Each row is a point. Each copy is the shape, with its points in the same order, stretched, turned, moved and blurred by noise. Is it also mirrored, or only turned?
In the rows, 128 means zero.

Shape (6 x 3):
[[108  60 168]
 [105  83  96]
 [130 166 115]
 [165 117 119]
 [ 99 106  98]
 [156 176 118]]
Copy 1, 6 rows:
[[185 158  78]
 [123 192 111]
 [128 119 173]
 [ 96  99 101]
 [137 187 139]
 [106  76 161]]
Copy 1 is: mirrored
Copy 2 (6 x 3):
[[229  72  92]
 [190  95 169]
 [ 64 132 132]
 [139 168 107]
 [158  90 175]
 [ 47 168 113]]
Copy 2 is: mirrored
Copy 3:
[[133  91 171]
 [140  98 114]
 [129 167  94]
 [165 143 118]
 [136 119 107]
 [140 179  96]]
Copy 3 is: only turned
Copy 4, 6 rows:
[[127 133 229]
 [203 128 152]
 [128 111  83]
 [125 156  99]
 [195 116 139]
 [104 124  55]]
Copy 4 is: only turned

Shape:
[[173 170  70 157]
 [107 103 117 103]
 [ 73 152 107 117]
 [103 134 157 122]
 [185 183 101 133]
 [ 20 189 134  97]
 [109 155  99  88]
 [113  95  99 118]
 [125 181 121 197]
 [145 151 132 160]]
Copy 1 (10 x 4):
[[ 76 145 102 156]
 [163 151  74 119]
 [136 186  84  95]
 [164 158 134  98]
 [ 81 154 128 183]
 [153 225 103  60]
 [131 187  82 144]
 [156 141  62 108]
 [ 99 139 150  90]
 [116 138 138 119]]
Copy 1 is: only turned
Copy 2:
[[128  37  73 152]
 [ 77 137 147 122]
 [102 148 100 141]
 [126 142 127 130]
 [156  25  90 177]
 [115 191  98 168]
 [101 109 117 169]
 [ 75 128 136 111]
 [163  92  49 122]
 [149  88  98 123]]
Copy 2 is: mirrored
Copy 3:
[[141  84 177 122]
 [133 139 102 158]
 [157 105  81 139]
 [124 141  98 124]
 [104  83 169 120]
 [163  95   7 134]
 [134 101  85 161]
 [148 131 114 162]
 [157  98 138  63]
 [128 120 141  99]]
Copy 3 is: only turned
